Every row gives one point. The last column is the point's height on a tilted bowl or saddle (a function of degree 2), plus a little noise. Count its main directions that bend up, bend down and stay straight.

Points (15 x 4):
[[ 27   9  11   2]
 [ 60 -25  12  60]
 [  5  20 -27  -4]
 [ 40 -23  42  43]
 [-28  43  -4 -40]
 [ -4   1 -25   4]
 [ 26  -2   0  11]
 [ -2   6  28 -19]
 [ 18  14   7  -7]
 [ 18 -25  11  16]
 [ -9  -4  21 -11]
 [ 20   0 -23  10]
 [-38 -28 -10   6]
 [ 41   9  20  15]
 [-45 -25   4   1]]
Directions: 1 up, 1 down, 1 straight

Points (22 x 5):
[[ 11  -3  26 -35   3]
 [ 22  -6 -30  11   1]
 [-25  -2  18   9  19]
 [  3 -17  13   8   1]
 [  0 -29   9 -25   7]
 [ 21  -6   2 -47   3]
 [-35   5   0  16  27]
 [-15 -17   3  31  16]
 [ -5  14  21  13  10]
 [ 17   1 -15 -13  -6]
 [  0  18  -6  36  14]
 [-13 -24 -29  14  14]
 [-60 -13 -20 -12  60]
 [-22  12 -34  21  23]
 [ -4 -44 -14 -19  18]
 [ 25  -9  23  11   0]
 [ 23 -11  -6  -6  -7]
 [  6 -23  14 -21   2]
 [-24 -12  -3  34  22]
 [ 11 -18   7 -36   2]
 [-10  -1  22  -4   7]
 [  9  19  14   2   2]]
Directions: 4 up, 0 down, 0 straight

Points (24 x 5):
[[ 43 -11 -10  33 -24]
 [  5 -14 -26  19  11]
 [  4  -9  18 -22   4]
 [ 19  16 -21  56  10]
 [ 18  32  15  -6 -35]
 [-15  23  21  18  -3]
 [-46 -35  -6 -18  60]
 [  6 -42 -39  17  47]
 [ 15  -6 -33  17   6]
 [ 12  39 -41   8 -41]
 [-41  -6 -24 -10  -8]
 [  3 -21 -10  16  11]
 [ -7   7  -8 -17 -25]
 [  9 -19  -2 -21   6]
 [  3 -34 -23 -28  30]
 [-12  -6 -38 -11 -12]
 [  5 -13 -26 -26  -7]
 [  5  17  13   1 -20]
 [ 13  19   3 -50 -59]
 [ -2 -19  -6  30   8]
 [-25  16  -1 -12 -29]
 [-27  -5 -27 -16 -17]
 [-44  15 -11   5 -22]
 [-14  -7 -60 -23 -27]]
Directions: 2 up, 1 down, 1 straight

Points (41 x 7):
[[ 22   8  16 -42  -5 -20  16]
 [  1  15 -43   1   2  -5  44]
 [ 21   3 -12  10  28  26   6]
 [-21  14 -17  10  -8  -4  20]
 [ 24  16  29  23   0  -2  -5]
 [ -7   9  20   1  34 -34 -28]
 [-22  13 -22   0 -32 -13  23]
 [-15   7  16  10  38 -12   7]
 [ -8  42  -8   6  -6  -9   1]
 [-27   4  10 -25   7 -26 -16]
 [ 24  -5  35  -1 -23  -2  10]
 [ 27 -20  25 -22  -2 -19  22]
 [ -6  -4   1   8  25   3   7]
 [ 13  24  26 -20 -44  13  -7]
 [-16  13  35 -25  28  12  31]
 [  5  -8  10 -23 -19 -18   8]
 [ 11  11 -21  11  34  10  25]
 [  6  15   9  -2 -14   6 -13]
 [ 23  19 -20 -33 -14  -4  35]
 [ 13  17 -31  10   5  -3  26]
 [  8  19 -21 -14  -8   2  14]
 [ 17 -10  -3 -15 -16 -19  10]
 [ -9 -13 -18  10 -12   5  27]
 [-21  12   9 -12  15   0   5]
 [  5  -3  24  -5   8 -21 -13]
 [ 13  16 -19  37 -17   8  13]
 [ -2   9 -15 -18  -6  19  15]
 [ -5 -32   2 -13  -2  32  34]
 [  5   4   0  -2 -20  22  -9]
 [ 15  -2  14 -23  15  14  10]
 [  5  14  10  42  19   6  20]
 [-16  13  -6  13 -12   9   8]
 [ 14 -20  14  -1 -28   9  15]
 [ 10 -18  15   0  -5   8   6]
 [  0  -7  33   6   0  -6   7]
 [ -4  13  27 -34 -14 -15   1]
 [  8  -3  -1   1 -21 -21   1]
 [  0 -19  -7 -12  18 -30 -17]
 [ 49 -60  23  18  -9   7  60]
 [ -1  -9  -4 -21 -10 -19   4]
 [ -4  11  22   6  -1  17  -7]]
Directions: 4 up, 1 down, 1 straight

Points (44 x 7):
[[ -8  -5   7 -12  -3 -21  -4]
 [ 24  11  -9   9  -9  16  -6]
 [  5   4  21  -4 -21 -25 -37]
 [-24 -11 -17   9  -9  34  12]
 [  9   7   8 -30   9  26  -9]
 [-40   5   4 -20 -20 -44 -51]
 [ 12   4   6  15  21  10   7]
 [-25  14  15  -6  12 -10  -6]
 [ -7  -9 -17  13  22 -20  18]
 [ 28  10 -17   7  16  47 -13]
 [ -8 -12  -3  -1  18  10  25]
 [ 12  24  -2  -2  -4 -23 -13]
 [  4   5 -25   1  16  16  23]
 [  7 -26 -37  -7 -16  -6  -5]
 [ -8  11 -28   7  -7 -11  10]
 [-41 -27   8 -21 -21  -5 -17]
 [  6  13 -10  19  10 -22   2]
 [ -4 -13  -7 -10 -17  -4   0]
 [ -8  60   2   7  -2  12 -60]
 [-26  -5  36  14  26 -14 -22]
 [ 40 -14 -10 -11  -7 -22 -19]
 [ 17  31  -4  -8 -19  -8 -26]
 [-16  -2  -1  -6   5 -33  -1]
 [-19 -35  25   8  21 -11  -9]
 [  4  40   3  39   4 -11 -45]
 [ 22  -4  23  23  21  -5 -13]
 [  9 -28  -8 -22  19   9   7]
 [ -5   5  -4   9   2   0  13]
 [-17  24  -1  -4 -25  -3 -29]
 [ -4 -16 -14  11   6  -5  20]
 [  4  30  -7  -6  12 -11  -2]
 [ 22 -15  28  27   8  26 -37]
 [  9   5   2   5 -14  11  -8]
 [ 10  -4  -8  12  11 -10  13]
 [  8 -14 -17  -7 -21  -8  -7]
 [ -1  15  20   6  10  29 -15]
 [  0  -3  23   2  -4   0 -12]
 [  0  23  19  -2  16 -13 -14]
 [-29 -31   8 -23  -1  -5   2]
 [ -4 -15  -8   5  -7   5  11]
 [-18  -5  -2   8  27   9  25]
 [-29 -15  -3  -4   6 -32   6]
 [  4  -3  23   9  -7   4 -17]
 [-10 -20 -18  10 -18  12   3]]
Directions: 0 up, 5 down, 1 straight

Points (78 x 9):
[[-12  -5  -6  -4  -2  24   7  16   8]
 [-16  34   2  16  -1 -35  10   1   1]
 [ -8  31 -19  25  15   1  18   3   6]
 [-20   2 -22 -45 -17  34   5  -3  25]
 [-31   8 -35  32  11 -10 -23 -30   2]
 [ 39   6  11  16   8 -18  23  42   0]
 [ -7   3  -7 -18  -9 -13  -7  22   4]
 [ 33 -13 -15  13   5   9  -4   1  11]
 [-10 -28 -15  -4 -23  -3  16  -4  20]
 [ 12  19  -8 -25 -21  -6 -11  11  -1]
 [-15  15   1  -7 -11  33  28  38   9]
 [ 23 -22  -5 -21   7  10  -9  -7  17]
 [ 24 -21 -17  37  -6  11   2  21  20]
 [ -3  -6  31 -22  -8 -21   6  16   8]
 [ -1 -29   5  -3  -8 -31  17  13  24]
 [ -5 -25  -7  -3  34  28   5 -38  39]
 [-21 -16  27   1  13 -20 -10  -7  17]
 [ 13  18  11 -16 -20   4  12 -10  -1]
 [-19 -45   9  -7  20   5   4  -4  35]
 [ 15  39  23 -10   6  20  19  24 -18]
 [ 33  -3 -33   8  -7  -3 -47  -4  19]
 [  1   4 -22 -18  11  14  -5  -9  11]
 [ 10 -11 -40 -18 -11  -3  -9  20  22]
 [  5   1 -36  -5  -3   0  35   2  23]
 [  5  10  40  23 -13   8  22   8   3]
 [-44   8   1  -1  -9 -20 -19  -8   1]
 [  2  23  -3  14  14   7  -5  -8  -2]
 [  2  -6 -10 -19   1  16  -2  13   7]
 [ 21 -19  33 -22  -7 -23 -14  33   8]
 [ 15 -21 -24 -27  -2 -23 -10  12  24]
 [ -3 -22 -16  13 -34 -30  26  26  33]
 [ 19 -14  16  19   7 -16  -3  -5  10]
 [-16  -4   7 -10 -12 -26  10   9   9]
 [ -8   8  -9  26   4 -11 -12 -24   2]
 [ 11  -4  -3  -5  -3   1   6   8   3]
 [ 27  -5  16 -20  24   8  10  -7  10]
 [-12  -9 -17   5   1   2 -13  -9   6]
 [ -8  14 -14   9 -12  -9 -12  15  -1]
 [ 20 -20 -10   2  21   4  13 -17  23]
 [ 19 -18  -9 -11  13   0  48  -8  34]
 [  2  21   9   9 -26  10  39 -13   9]
 [ 27   3   9  -9   6  -4   2   8  -3]
 [ 25  23 -17  -4 -17  18 -26 -38  14]
 [ 33 -49 -45 -27 -12 -25  -4   3  60]
 [-25  30 -31   7  -9  12  -4  33  10]
 [ 22  27 -19  -2  -7  20 -13  18  -5]
 [  7 -18  20 -12  13 -42   2   4  21]
 [  9   9 -10  15  23  14  17   6   7]
 [-10 -14  -8  25   7 -23 -27  19  10]
 [-13  29 -23  16 -12  22  -5  -1   3]
 [  2 -28 -33  -7  -9   7  17  11  28]
 [-17   4  -5 -23  15  35   8   3  16]
 [  0  -6 -28   0   9  22  22 -21  21]
 [-17   1  33  29 -10 -53   2   3  16]
 [ -9 -21 -23  30 -50   4  -9 -45  20]
 [ -4 -24  -4  13  -6 -12  28  23  25]
 [  1   7  15  35 -24 -11 -11  -7   1]
 [ -7  27 -14 -29  -5  28  19 -15  14]
 [  0  13  23  -2 -12  -6   7   5  -4]
 [-33  16  30 -34  26  16  14  13  24]
 [ 12   7  21 -16  -4   8  24 -22   9]
 [  7  27 -16  10 -11  -4   8  -6  -1]
 [-25  18 -25 -22   4  -6   5 -16  11]
 [ -5 -18 -25 -20  10  12  -8   3  19]
 [ 19 -20  12 -20  -6   3  17   9  12]
 [-36   2  12  15 -27   2 -47   3   6]
 [  9  -4  45 -26  13  21   8   3  10]
 [  3  13 -20 -21  33  -5  -3 -22  18]
 [-36  -7   5 -15 -16  -3  -6  27  11]
 [-33   1 -20  26  -7  -8  -7 -19   1]
 [  4  46  -6 -20  48  23  -3   6   9]
 [  0   8 -35  11 -11  18  41  20  25]
 [ -9  21 -47 -19  12  14  20 -20  25]
 [ 12  10 -21  27  13   3  -3 -10   5]
 [ -8  60  22   9  20   8 -12 -19   5]
 [ 13 -22  14  -4  23   2 -11 -11  18]
 [ -8 -21  29 -23 -35 -31 -10  43  20]
 [  4  12  13 -21  -4 -17   0   0   0]]
Directions: 7 up, 1 down, 0 straight
